Each row of a before or after table is a point. One or more steps were done to the points. Then noise was added and the rows were shuffled. The steps act on how far a point lies along the listed directions, d1 being the first. Name the steps. A step turns or swaps two directions, mirrors them in a line or flattens them onto one, adds a multiple of one to another, or multiplies one. Angles are multiples of 10 degrees, from the lower direction toward the higher: turns from -170 to 170, lines from 10 to 170 but not 90. Use the fewest steps. Two steps may share a direction if one is a turn and the other turns, adds or multiplies; they go together, in the order done. Otherwise the lowest direction goes first.

Directions:
(1): [37 -9]
(2): [ -9 -37]
Before (14 x 2)
[[-16  57]
 [ 15 -30]
 [-36 -19]
 [-47  -6]
 [-27  59]
 [-42 -14]
 [ 24  14]
 [ -6  51]
 [ 14  -6]
 [ 25  52]
 [ 16 -17]
 [ 18  38]
 [  8  12]
 [ 22  -3]]
After (14 x 2)
[[ 11  55]
 [ -5 -22]
 [ -2  10]
 [ 11  40]
 [ 12  47]
 [ -6 -23]
 [ -3  -3]
 [ -1 -15]
 [ -7 -24]
 [ 13  53]
 [ -5 -13]
 [  4   1]
 [  6  18]
 [ 12  47]]
Steps: multiply d1 by 0

Directions:
(1): [-22  10  35  27  42   1]
(2): [ 25  18  28  34 -37  -5]
(3): [-32  -9  -5  16 -22  49]
(4): [ 10 -35 -29  43   9 -12]
(5): [ -3  51 -38  15   8   2]
(6): [45 -1  2 -3 24 41]
Before (10 x 6)
[[-22 -13  13  19 -13 -11]
 [ 19 -11   5 -36   3  22]
 [ 30 -36  -2   4 -11 -13]
 [-23   6  -7  21 -17  13]
 [  5  11  15 -18   7   0]
 [-21  22   2  18 -36   9]
 [ 12   4   1  -7  26  19]
 [-22  14  14 -14  11  14]
 [ 21  -1  -2 -15  19   5]
 [ -3 -14 -27   7   8 -20]]
After (10 x 6)
[[  5  -5  26  26 -16   6]
 [-34   7   3 -27  24  15]
 [ -4 -21 -39 -12  32  -6]
 [ 14  39  28  44 -60  18]
 [-14 -22 -12 -47  10   3]
 [ 36 -31   7  16 -24 -17]
 [ -6  12   2  28 -22  22]
 [ -3  10  12 -18   6  -7]
 [-18  -5 -14 -16  31   2]
 [ -5  -9 -15 -23  24  -9]]
Steps: multiply d2 by 3; flatten d4 and d6 onto the line at 10 degrees

Directions:
(1): [-16   6   5  -6 -35 -14  58 -36   3]
(2): [  1 -41  -2  28 -37  50  -4  -3  -6]
(3): [-46 -13 -28   6 -23 -32 -34  -5  25]
(4): [-24  41 -26 -24  -4  47   5  14  20]
(5): [ -5 -40 -41  -9  25  -6  38  30  -1]
(6): [ 46 -17 -15 -43 -15  -1 -11 -19  35]
Before (10 x 9)
[[  9   9 -20 -33  22  18   7  21  15]
 [ 50  -1 -25 -36 -26   3  21  -3  18]
 [ -5  51  20   0   1 -35 -34  -1  -2]
 [ 48 -26  -6 -33   7   8 -12   8  21]
 [-60  18   3  32  32 -12   0  33 -39]
 [ -4 -31 -35 -23 -23 -11 -15  -5  31]
 [ 24 -11  -6 -17  11   1 -14  -1   2]
 [ 15  25  -2 -19 -19  45 -13 -11  12]
 [  0  29   0 -11  22  15   0  13   4]
 [ 34   0  -8 -14  -8  12  23   8  13]]
After (10 x 9)
[[ 49   2 -22 -36 -24  -1  18  -5  17]
 [ 33   2  -6 -14  -5   9  22   7  15]
 [  8  20 -15 -33  23  13   1  20  16]
 [ 48 -22  -6 -33  10   5 -13   6  21]
 [ -3 -23 -30 -27 -24 -16 -12  -9  30]
 [-59  23   7  32  32 -16  -2  28 -38]
 [  4  27   6  -9  21  16   0  11   2]
 [ 14  12  -9 -17 -18  52 -10  -2  10]
 [ 27 -10  -8 -17   9   4 -17  -4   4]
 [ -4  40  16   4  -7 -22 -31   0  -3]]
Steps: turn d2 and d5 by 20 degrees; multiply d5 by 0.7

Directions:
(1): [  1 -56   1  22  20   3  -5 -21  -9  56   0  45  12  13]
(2): [  6  51  26 -22  30   4 -20 -22 -25  29 -15  23 -30 -36]
Before (12 x 14)
[[  4  18   5  -5   8   4  -5  -3  -8   2   0  -3  -9 -10]
 [ -4   6  -4   1  -9   1   1   6   1 -19  -1 -11  -1   2]
 [  4 -24 -11  10 -13  -9   6   3  12  -9  -1 -10  18  22]
 [ -5  -3  -1   3   2   9   3   1  -5   3   4   0  -1   6]
 [ -8 -11  -4   3 -11   4  -1  10   4  -5   6  -7   7  11]
 [ -6   0  -6  -2  -6  -2  -2   0   6 -11   4 -14   7   3]
 [ -2 -34   2  15   5   5  -3  -7  -2  36  -3  25  10   7]
 [ -3 -18 -16   8 -25   1  14  21  11 -25   7 -22  17  20]
 [ -1 -42 -17  18 -16  -5  10  12  14 -12  11 -10  22  27]
 [  1   1   3   0  -5   1  -4   1  -4  -3  -2   6   3  -4]
 [  5  -2   0  10  -3   2   2  11   3  -2   5  -1   4   7]
 [  1  -6  -2   1 -11   4   6   5   5 -11   3 -14  -2  11]]
After (12 x 14)
[[ -2 -25   1  12   1   4  -2  -3   1  25  -3  16   9   6]
 [  4  -6  -2  12  -5   2   4  13   5  -4   6  -3   6  10]
 [ -7  -7  -8   1  -8  -2   0   1   8 -11   5 -14  10   7]
 [ -4 -59 -28  25 -29  -7  19  22  24 -26  17 -21  33  41]
 [  1   2   3   0  -4   1  -4   1  -5  -2  -2   7   2  -5]
 [  5  23   9  -8  13   4  -8  -7 -12   8  -2   2 -13 -15]
 [ -5  -3  -2   3   1   9   4   2  -4   2   5  -1  -1   6]
 [ -5 -39 -25  17 -35   0  21  27  19 -33  12 -28  28  33]
 [  2 -37 -18  16 -21 -10  11   9  19 -18   3 -17  25  31]
 [  0 -14  -5   5 -14   4   8   7   8 -13   5 -16   2  16]
 [ -9 -18  -8   6 -15   3   2  13   8  -9   8 -10  12  16]
 [ -5  -1  -6   4  -9   1   2   6   2 -17   0 -10   1   5]]
Steps: multiply d1 by 0.7; multiply d2 by 1.6
